Each row is a point. Each copy is the shape, with its points in the same order, turned, moved and blurred by noise. Some copies are also mirrored. Which?

Shape, 6 rows:
-12 32 -16

-44 -48 28

25 -21 -16

0 -27 1

-9 30 -33

87 -29 27
Copy 1, 6 rows:
-30 24 0

0 -69 3

10 6 -46

9 -10 -22

-38 31 -13

84 28 -42
Copy 1 is: only turned
Copy 2 (6 x 3):
32 21 17

-55 13 54

-1 -33 7

-10 -8 16

40 5 29

-23 -57 -61
Copy 2 is: mirrored
Copy 3 (6 x 3):
8 -17 -33

-56 38 4

29 28 -5

-4 22 -9

9 -25 -51

65 11 62
Copy 3 is: mirrored
Copy 4, 6 rows:
25 31 14

-66 20 43

2 -30 8

-20 -4 14

36 22 25

-14 -49 -64
Copy 4 is: mirrored

Shape:
-4 -5 -43 -41

-51 74 66 -24

-50 -12 19 28

24 -33 -22 -15

-8 25 32 -15

46 -21 0 -15

24 -5 -57 5

7 -29 1 -38
Copy 1, 8 rows:
20 12 -40 1

82 -34 67 -27

-4 -64 16 -4

-18 3 -34 -25

37 -12 31 -35

-19 28 -21 -51

-31 32 -29 18

6 -5 -38 -38
Copy 1 is: mirrored
Copy 2 (8 x 4):
31 -20 -52 -7

-26 104 -21 7

-56 -1 -17 17

14 -41 -21 -33

-6 37 -5 -24

17 -24 -3 -52

37 -51 -7 7

0 -16 -41 -44
Copy 2 is: only turned

Shape:
-54 -41 -56 50

-32 40 44 -4

49 29 1 -16

17 -4 8 23

40 -37 -1 27

-41 -5 44 -29

13 -26 3 7
Copy 1:
55 76 0 -22

-17 -48 -19 -28

-62 -11 41 20

-29 9 35 -23

-24 25 67 -21

22 -55 16 -21

-7 4 49 -19
Copy 1 is: mirrored
Copy 2:
-42 61 -75 -24

-8 34 53 13

-8 -42 6 48

12 0 -16 22

31 -21 -48 5

-11 16 48 -36

2 -12 -23 -10
Copy 2 is: mirrored

Shape:
-24 -34 -36 27 -10 69

30 -11 22 4 -24 -34

-39 12 -30 17 -22 -32

29 -29 -21 -21 -26 -28

-26 -31 3 3 -7 11

13 -30 0 -20 6 -26

35 -1 -20 -25 1 7

4 -28 -29 22 9 -1

-37 -23 121 4 -11 8

-2 37 9 24 -2 -36
Copy 1 (10 x 6):
32 -23 -22 -55 -64 44

-23 10 27 -6 33 46

7 21 25 25 -36 12

-7 47 -5 -11 20 41

-13 -10 -2 -32 -24 17

-15 26 -3 -23 25 12

16 10 -33 -11 26 39

24 18 8 -37 -9 17

-93 -82 26 -22 10 13

10 -11 40 29 15 17
Copy 1 is: only turned
Copy 2:
-52 -48 -6 -26 13 -40

27 19 -15 -22 -24 39

18 -3 54 -13 21 11

18 1 -26 -9 23 53

5 -8 -7 -28 6 -26

38 -2 -26 3 9 21

-10 0 -26 28 5 29

4 -40 -4 -2 -2 8

45 73 -32 -55 -51 -72

21 15 41 2 -40 22
Copy 2 is: mirrored
Copy 3, 10 rows:
16 103 -7 31 -16 -5

29 -17 -4 -12 9 -21

-9 -7 1 54 -22 -2

25 -4 30 -16 -8 6

6 38 1 24 19 -9

9 -4 16 -7 26 19

-3 16 -7 -34 -19 13

29 32 -7 17 -14 30

8 18 -47 25 108 -66

1 -30 -39 22 -12 -7
Copy 3 is: only turned
